Each row of a before or after table is a point. One or more steps were done to the points. Then noise was added and the rows were shuffled. The steps act on columns, c1 being the first. Name the steps. A step turns or swaps two columns, mirrors them in a line or flattens them onto one, adds a multiple of one to another, or multiplies or shifts one. Angles are multiples of 10 degrees, from the lower column toward the higher: turns from -170 to 170, lines from 10 to 170 but not 90. Use the fewest steps. Two steps may share a column if one is a turn and the other turns, adds or multiplies; they go together, in the order done. Otherwise the lowest column goes first.

Before (8 x 2):
[[-14  -4]
 [-50  42]
 [  0 -23]
 [ -9   4]
 [ -8  33]
 [  9 -27]
 [ 42 -39]
 [ -2  29]]
After (8 x 2):
[[-64  43]
 [ 54 -39]
 [-18  32]
 [-12   5]
 [-12  -4]
 [ 19 -28]
 [  7 -23]
 [ -8  30]]
Steps: add -0.3 times c2 to c1

Before (10 x 6):
[[-14 -23 -35  21  18 -38]
 [ 44  15  19 -31 -16  39]
 [-32   0   3  12  37   8]
 [ 19  53  28  14 -31  25]
 [ 48  13  43 -17 -26  -5]
 [-15 -81 -21  31  -8   1]
 [-19 -41 -13  -5 -35 -13]
 [ 80  29  52  10 -33   7]
 [ 11  18  18 -16  -4  13]
 [-42 -24  23   5  15 -16]]
After (10 x 6):
[[ 20 -23 -37 -12   9 -41]
 [ -6 -40 -10 -17   1  -7]
 [ 31 -79 -20 -13   0   3]
 [  5 -24  23 -39   5 -18]
 [ 10  29  51  83  -2  13]
 [-31  16  20  43  -5  41]
 [ 12  52  27  21  -6  29]
 [ 12   0   3 -33   0   2]
 [-18  19  16  12  -4  12]
 [-18  15  44  47   0  -1]]
Steps: swap c1 and c4; flatten c5 and c6 onto the line at 100 degrees

Before (13 x 11):
[[ 38   7   2   0  37   4  40  19  36  38  -3]
 [-58  33  38 -13 -21  -3  36   1  -7  30 -11]
 [ 33   1  -4  51 -17 -48 -42 -33   6  37 -17]
 [-31  52 -12  -3 -26  14  15  19  10 -13  17]
 [-51  18 -24 -13  43 -41  52  -3  33  73  19]
 [-21  57 -12  23  -4  -6   7  33   7  71  33]
 [  6  18 -12  -7 -29  58  15  30  41  36   7]
 [  8  -2  23 -22  22 -34  12  20  33  51  12]
 [-32   7   5 -43 -10   9  22  34  -6  35  -2]
 [-36 -59  19  42   2  -2  14  13 -25   6  27]
 [-40 -61  -1  34  53 -17  17  13 -20  -4 -37]
 [-10  25   6 -14 -56   7  33   3 -43   1   7]
 [-59  50 -46  56 -50 -23  45  49  16  15   9]]
After (13 x 11):
[[-17  -6  -1 -24  37   0  40  10  36   4  -3]
 [ 86  39 -46  -5 -49 -23  47  21  17 -14  10]
 [ -8  -9   4  53  -8   8  23  14  -7   3  -1]
 [-10 -18  22  13  22 -36  12   6  33   6  15]
 [-13  21   6  18 -57   6  34   1 -44  -8   6]
 [ 46 -53  -2   1  53 -16  18   4 -19  20 -39]
 [ 35  20  40  48 -22  -4  37   1  -8  -7 -11]
 [ 24  51 -14  22 -28  14  16   6   9 -19  18]
 [  8 -11  -4 -60 -18 -48 -41 -13   5   4 -17]
 [  3   4 -12   1 -29  58  14  12  42  -1   7]
 [ 32  29 -12  -6  -6  -7   7  13   8  -9  33]
 [ 45 -56  18  -9   2  -2  16   7 -25  17  28]
 [ 41  -9 -25  44  42 -42  49  -1  34   4  19]]
Steps: turn c1 and c4 by -140 degrees; add 0.3 times c9 to c1; flatten c2 and c10 onto the line at 160 degrees; multiply c8 by 0.4

Before (10 x 18):
[[-12 -15  36  29  -1 -25  -6 -21   1  61  -4  -1  30 -38  -1  18  -4  16]
 [ 29 -23 -15   4 -21   3 -42 -33 -11  25  38  25  15 -38  36 -24  40  12]
 [ 24  26  49   3  13  21 -15  -7  -4  -6  14  12  35  15 -66  23 -41 -21]
 [-33  -4 -55   7  -2   8 -17 -37  28  35  21  25 -61   3 -10  -5  -8 -13]
 [  3  28 -12  25 -56   8  -6 -15  34 -23 -38 -29 -34  13 -19  11 -14   3]
 [-31 -21 -37  52 -22  21 -41  -7  -8 -13  10  10 -64  11 -20  -4  30  31]
 [ -3 -29 -33  21  31   7  -7  34  12 -24  20  -6 -45   7 -18  62 -29  -2]
 [ -9  16  15  48  39   4 -85   5  15  18  32  21   8  -1  18  40  21  36]
 [-13 -14  40  33  30 -14 -26  49  30 -12  12 -18 -23   1 -17  17 -27  22]
 [ 20 -15 -37  52  13  35 -12   7  15  64  42 -14  48 -53 -60 -49  75 -16]]
After (10 x 18):
[[ 21 -11 -37  47  65 -17 -13 -31  14  13  42 -14 -53 -53 -61 -49  74 -17]
 [  7  -4  49  35  -6 -19 -16 -12  -5  13  14  13  -3  15 -66  23 -41 -20]
 [ 31 -18 -15  14  24 -28 -42  19 -11 -22  38  25  -3 -38  36 -23  40  12]
 [-14   8 -38 -64 -13 -19 -41 -12  -8 -22  10  10 -52  11 -21  -3  29  31]
 [ 10  -6 -32 -46 -24  21  -7 -28  12  31  20  -5 -21   7 -19  63 -29  -1]
 [-21  14 -55 -62  35 -33 -16  19  28  -2  21  24  -7   3 -10  -5  -8 -13]
 [-12   7  15   8  18   2 -85  -6  16  38  33  21 -49  -1  18  40  21  36]
 [-10   6 -11 -34 -23 -16  -5   4  34 -55 -38 -29 -25  12 -19  11 -14   3]
 [ -2   1  36  31  61  -1  -6  33   1  -1  -4  -1 -29 -38  -2  17  -4  16]
 [ -3   2  40 -23 -12  46 -27 -20  30  30  12 -18 -32   1 -17  18 -27  21]]
Steps: flatten c1 and c2 onto the line at 150 degrees; turn c4 and c13 by -90 degrees; swap c5 and c10; turn c6 and c8 by -130 degrees

Before (13 x 48):
[[ 30 -48  -1  40  40   0 -45   2 -63  13  18 -11  63 -13  14 -47 -20  46
   -7  25  -4   1  20 -41  19  22  24  34  17  -8  -4  33  16   0  15  30
   36  27   7  12  58   8  -5 -15  -3  19  29  39]
 [-36  16 -52  10 -18 -33 -22  22  16  58 -35 -54  44 -18 -15 -60  50  26
    6  41  24 -37   8  37 -31  -3 -16  -4   5 -25  18  37 -29 -39 -29  29
  -34  22  10   3 -20  -4  34 -43  19  46   6 -31]
 [-33 -25 -42  -1  -4  -5 -18   0  24  25  38  19  60  28 -47 -20  21  41
    1 -43  -2  35 -32   5 -15 -27   9  39 -11   4 -53  19  11  18  21   9
   25 -52 -19  46  58 -29 -28 -25   6  34  17 -29]
 [-40  21  23  20  14 -55  -8  29   0  27 -17   7  17 -48 -55 -46  -7   2
  -42 -27  43  16 -36 -22  36 -14  25   3   1 -21 -53 -34  22  28  42 -20
   22 -18 -47  44  11 -22  -2  -6  46  35 -46  32]
 [-17 -39 -45 -13 -21  30 -50  10  -4 -15   4 -29 -13 -53 -22 -53  20   0
  -18  -2 -16  16 -50 -46 -24 -45 -35 -36  -6 -27  10 -36   7 -23  42  25
   17  14  26 -16 -10 -14 -54 -33  30  21  15  -7]
 [-21  -9 -53  11  16 -24  26   2  -2 -22 -23 -23  41   3 -19 -18 -14 -25
  -14 -14  18  -9  33  -8  28 -21 -35 -21 -14   6 -29 -21  -5 -20 -29 -40
  -16 -20 -43  12  25  54   3  18  42 -22 -48 -36]
 [ 18  21  15 -19  14 -39  18   5 -21  46 -24 -44  -1   5 -59   4  13   1
   39  19  12 -43 -30 -37  28 -12  -8  52   5  19 -43 -35 -15  -6  27  -4
    5  -8 -27 -34  -3  34  11 -48 -24  42   5  22]
 [ 25 -44   6 -27  13 -15  26 -10 -38  15  34  32  60 -15  -9  12  18 -15
  -27   5  -7 -35  17   1 -21  11  24  40  11  34  24 -35  34   3  44  28
   -2   6  16 -38   6 -15  -5   0 -18  30  34  51]
 [ 30  41 -22  34 -12  16  -5  32 -21  50  30  20 -21  12   3  -4  36  -2
  -24   3  36   5 -18 -38  47 -53 -36 -17   2  36  18  38 -38  17  12 -26
  -25 -11  38 -22   6 -36  -5  16 -28 -21 -19 -16]
 [-45   3 -10   4  42  20  -8  48  10  30 -18  20 -22 -18  12 -38  -2  -5
   35  40 -30  29 -22 -19 -40  11  -6  53  45 -26 -16 -29 -19   0 -38  -4
   44 -39   7  10   4  17 -29 -44 -27  26  -3  12]
 [ -3 -22   8  17 -16 -43 -33   7 -48  33  10  11   6  15 -15 -44  50  45
   14 -43 -14  32 -27  -8 -37  -4   5  21 -25  48 -53 -39  20  13  -3  38
   21 -35 -30  24 -20  19 -49  18  37   3 -43   4]
 [ -2  33 -46  42 -11 -41  23 -17  13 -17   1  26  10 -46 -29 -27  53 -22
   40  17 -19 -21   9 -10 -20 -24  23 -19  31 -24  22  37 -36 -30  39  -3
  -36 -56 -12 -22  28  48 -56  18  44  39 -40 -18]
 [-32 -39   1  47  48  28 -45 -10 -41  12  40 -39  60 -44  10 -28  -8  -1
  -17  41 -18 -12  26  -1  26  -7 -38  28  54  14 -33  23  40   3  11 -29
  -20 -29 -48  13  24  26 -38   7 -21  -7 -19  -2]]
After (13 x 48):
[[-33 -24 -41  -2  -2  -6 -20   1 -48  23  41  20  58  24 -45 -18  25  48
    2 -43  -2  35 -31   2 -15 -27  11  37 -10   6  31  17  11  20  17  10
   24 -22 -19  47  58 -32 -28 -26  10  34  16 -42]
 [ -1 -24   7  20 -13 -41 -32   5  14  31   9  13   3  15 -13 -42  51  56
   13 -40 -10  31 -27 -10 -39  -3   9  18 -26  45  70 -40  18  11  -3  37
   22 -10 -29  25 -20  15 -49  17  35   2 -42  28]
 [-20 -39 -45 -15 -19  30 -45  10   9 -15   5 -25 -12 -51 -18 -55  17   7
  -17  -2 -15  16 -51 -47 -25 -46 -33 -36  -6 -25  -7 -31   8 -21  41  25
   19   4  26 -14 -10 -14 -59 -32  30  19  15  -6]
 [-35  16 -48  14 -20 -31 -20  24  -4  56 -34 -56  44 -17 -17 -64  48  36
    6  41  21 -37   9  38 -34  -3 -18  -5   5 -22 -25  36 -29 -36 -28  31
  -36  11  10   3 -17  -3  35 -39  19  44   8 -41]
 [-43   1  -8   4  44  22  -6  49 -17  30 -18  18 -20 -18   8 -37  -5   6
   34  42 -32  27 -25 -17 -39  13  -9  54  48 -25   6 -29 -20   1 -38  -5
   44 -14  10   9   5  18 -26 -44 -28  27  -1   4]
 [-33 -40   2  48  47  28 -44  -8  23   9  39 -40  60 -44  10 -25  -5   9
  -16  42 -19 -12  24   3  27  -3 -38  32  54  15  49  23  43   0  12 -30
  -18 -13 -47  16  22  26 -39   5 -16 -11 -15  15]
 [ 25 -47   7 -29  13 -12  27 -10  44  13  33  30  61 -18  -5  13  17   1
  -31   5  -4 -38  16   3 -21  10  25  42  12  31  -2 -34  34   1  44  28
    1   5  19 -36   3 -18  -8   1 -18  30  35  69]
 [ 25 -51   0  39  40   4 -41   2  50  16  17 -12  62 -13  16 -48 -24  56
   -5  27  -4   3  19 -39  20  21  27  36  16  -7  34  34  17  -3  16  32
   38   8   7  13  57   8  -6 -12  -4  19  26  67]
 [-22  -8 -54   9  16 -25  30  -2 -13 -23 -20 -23  43   2 -19 -20 -15 -16
  -13 -15  18 -10  33  -4  29 -25 -33 -20 -16   6  24 -22  -4 -19 -30 -39
  -14  -9 -41  14  29  55   5  16  44 -23 -48 -35]
 [ 16  22  15 -18  15 -40  17   7  -1  46 -26 -46  -2   5 -59   4  12   8
   40  15  11 -41 -30 -36  25 -14 -11  53   5  20  43 -33 -14  -7  27  -5
    5  -3 -27 -36  -1  35  11 -47 -21  41   6  33]
 [ -1  31 -48  40 -12 -41  24 -19  -6 -17   2  23  13 -44 -31 -25  53 -14
   39  17 -20 -20  13 -13 -20 -22  26 -18  31 -23 -29  36 -36 -30  40  -2
  -39 -21 -14 -22  31  49 -57  19  43  36 -38 -24]
 [ 32  41 -23  32 -11  22  -4  32  31  48  30  18 -19  12   3  -4  36  13
  -30   2  32   4 -16 -35  46 -52 -36 -13   2  30  -8  34 -38  19  13 -22
  -26  -7  40 -22   5 -36  -5  16 -28 -21 -20  -6]
 [-34  22  22  23  14 -55  -8  29 -26  25 -15   8  17 -45 -58 -45  -9  16
  -43 -28  45  17 -40 -23  36 -13  25   5   6 -24  45 -30  24  29  46 -18
   21  -6 -46  45  10 -22   3  -6  45  35 -43  31]]
Steps: add -0.5 times c9 to c48; turn c9 and c31 by -150 degrees; shift c18 by 10; multiply c38 by 0.4
